Each point is reached from the start by the listed moves, each made 0, 1 or 2 times, or once backwards (-1), plus a little noise. Is the number of moves made odd or even? Then give how often each move was made.

Moves:
(1): 0.40 -0.11 -0.47
(2): -0.30 -0.21 -0.47
Start: 0.07 -0.01 -0.29
Points:
0.80 -0.17 -1.19 -> even (2, 0)
-0.33 0.12 0.20 -> odd (-1, 0)
0.36 0.12 0.17 -> odd (0, -1)

Moves:
(1): 0.02 -0.05 0.11 -0.04 -0.12 -0.09 0.09 0.07 0.19 0.00 0.13 0.07 0.18
(2): -0.02 0.49 -0.29 0.08 -0.20 0.04 0.03 0.20 -0.25 -0.09 0.19 -0.08 0.29
(3): -0.05 0.08 0.00 -0.01 -0.24 -0.05 -0.08 -0.07 -0.18 -0.01 0.28 -0.18
 0.20
(4): -0.01 -0.12 -0.18 0.26 -0.21 -0.07 0.01 -0.02 0.17 -0.14 0.18 -0.20 0.01
(5): 0.12 0.15 -0.05 0.10 0.06 0.03 0.06 -0.12 -0.06 0.09 0.08 -0.01 0.15
(6): 0.12 0.14 0.22 0.19 0.07 0.27 -0.01 0.16 -0.12 -0.03 -0.10 -0.05 -0.04
(7): -0.14 -0.06 0.25 0.00 0.29 0.15 0.19 -0.04 0.16 -0.37 -0.18 -0.26 -0.07
(8): -0.10 0.43 -0.04 0.16 -0.11 0.10 -0.35 -0.05 0.15 -0.09 0.21 -0.24 0.33
(9): 0.07 0.36 -0.05 -0.03 -0.08 0.26 0.07 -0.15 -0.04 0.20 -0.10 -0.03 -0.06
(10): -0.23 -0.17 0.06 -0.01 0.13 0.13 0.05 -0.09 0.10 0.37 0.07 -0.05 0.10
(11): 0.16 -0.23 -0.15 -0.25 0.05 0.01 -0.01 0.07 -0.10 0.04 0.18 0.32 -0.33
Start: 0.03 -0.05 0.16 -0.13 -0.04 0.11 0.12 0.02 0.05 0.07 -0.07 -0.10 -0.04
Points:
0.13 1.35 0.01 0.73 -0.75 0.32 0.44 -0.22 0.56 -1.12 0.83 -1.39 1.17 -> odd (2, 1, 1, 2, 2, 0, 2, 1, 1, -1, 0)
0.91 0.05 -0.31 0.09 -0.43 0.70 0.05 -0.46 -0.32 0.07 0.31 -0.12 -1.03 -> even (-1, -1, 1, 2, 1, 1, 0, 0, 2, -1, 2)
-0.26 1.55 0.02 0.62 -1.33 1.03 0.27 0.42 -0.18 1.05 0.69 -0.82 1.36 -> odd (2, 2, 1, 1, -1, 2, -1, 0, 2, 2, -1)
0.54 0.13 -0.12 -0.18 0.48 1.11 0.60 -0.39 -0.46 1.88 -0.30 0.61 -0.66 -> even (-1, 0, -1, 0, 2, 1, -1, -1, 2, 2, 1)
-0.36 0.05 0.37 -0.18 -0.26 0.06 -0.52 0.21 0.52 -0.75 0.78 -0.59 0.49 -> even (1, 0, 1, 0, -1, 0, 1, 2, -1, 0, 1)
0.59 1.53 -0.32 1.11 -0.43 0.93 -0.12 0.26 -0.19 -0.52 -0.02 -0.79 0.11 -> odd (-1, 1, -1, 2, 1, 2, 0, 1, 1, -1, 0)
-0.35 -0.01 -0.09 0.20 -0.07 0.84 0.03 0.25 0.10 -0.76 0.75 -1.02 -0.25 -> odd (-1, 1, 1, 2, -1, 1, 2, 1, 0, 1, 2)
